Rows are points. Each copy is the shape, with its points in the same order, stretched, turned, moved and blurred by noise. Is it also mirrored, or only turned?

Shape (7 x 2):
[[-28 -25]
 [ 22   1]
 [ 26 -55]
 [ 20  44]
 [ -6  24]
 [  8  29]
 [ -2   2]]
Copy 1 (7 x 2):
[[-25  22]
 [ 18  10]
 [ 29  58]
 [ 20 -23]
 [  4 -13]
 [ 16 -13]
 [  5   3]]
Copy 1 is: mirrored
Copy 2 (7 x 2):
[[ 33  -9]
 [-16  21]
 [ 44  47]
 [-60   4]
 [-32 -12]
 [-40  -1]
 [-11   4]]
Copy 2 is: only turned

Shape (9 x 3):
[[  5 -17  -8]
 [  4   1 -14]
 [ 16  -8  -4]
 [  5  -1   8]
 [  7   4 -16]
 [  9 -38  29]
 [ 13  10  -7]
 [ 15 -13   4]
 [-23   1 -12]]
Copy 1 (9 x 3):
[[ -2 -27  -5]
 [  7 -14  10]
 [-10 -12  -2]
 [  4  -1 -10]
 [  5 -11  16]
 [-22 -21 -53]
 [ -2   1  12]
 [-15 -13 -12]
 [ 36 -23   0]]
Copy 1 is: only turned
Copy 2 (9 x 3):
[[ -6 -15  -6]
 [ -1  -8 -12]
 [-18   2  -7]
 [ -7  11   5]
 [  0  -4 -14]
 [-28   1  21]
 [ -8  12  -9]
 [-22   4  -1]
 [ 29 -23   0]]
Copy 2 is: mirrored
Copy 3 (9 x 3):
[[ 14  18  20]
 [ 12  15  -4]
 [ 24   6  18]
 [  8 -13  11]
 [ 15  16  -5]
 [ 10 -15  60]
 [ 21  -1  -1]
 [ 22   6  25]
 [-16   9 -18]]
Copy 3 is: mirrored
Copy 4 (9 x 3):
[[  2 -17   6]
 [  4  -6  14]
 [ -8 -13   6]
 [ -3  -5  -3]
 [  1  -4  16]
 [ -9 -29 -26]
 [ -6  -1  11]
 [ -9 -16  -3]
 [ 22  -3   9]]
Copy 4 is: only turned

Shape (8 x 4):
[[  7   7  -4   6]
 [-31   5 -31  17]
 [ -1  20  42  13]
 [  5 -14  40  19]
 [ -6   2 -40 -20]
 [ -6   0  38  -1]
 [  5   8 -46   3]
 [ -1   8  27   8]]
Copy 1 (8 x 4):
[[ 14  10 -10   1]
 [-11   8 -45 -12]
 [ 39 -42   4   0]
 [ 25 -28  29 -13]
 [-18  32 -25  18]
 [ 21 -34  13   3]
 [ -9  41 -37   1]
 [ 27 -24   4  -1]]
Copy 1 is: only turned
Copy 2 (8 x 4):
[[  5   0   4 -10]
 [-29 -33  51   7]
 [  8   4 -31  39]
 [ 42  13 -22  31]
 [-22  14  49 -33]
 [ 16  28 -13  37]
 [-14 -17  37 -43]
 [ 11  10 -13  25]]
Copy 2 is: only turned
Copy 3 (8 x 4):
[[ 12 -18   0   9]
 [-21 -20  20 -33]
 [ 35 -45 -29  -2]
 [ 45 -30  -4   0]
 [-21  15   1   0]
 [ 35 -25 -21 -10]
 [-21  -2  20  13]
 [ 27 -30 -17   2]]
Copy 3 is: mirrored
Copy 4 (8 x 4):
[[-20   8  -8   7]
 [-13 -22 -13  -2]
 [-60   6   2  35]
 [-53   3  27   8]
 [ 26   0   6  -8]
 [-40   3  27  23]
 [  8   0 -26  -8]
 [-38  11  12  21]]
Copy 4 is: mirrored
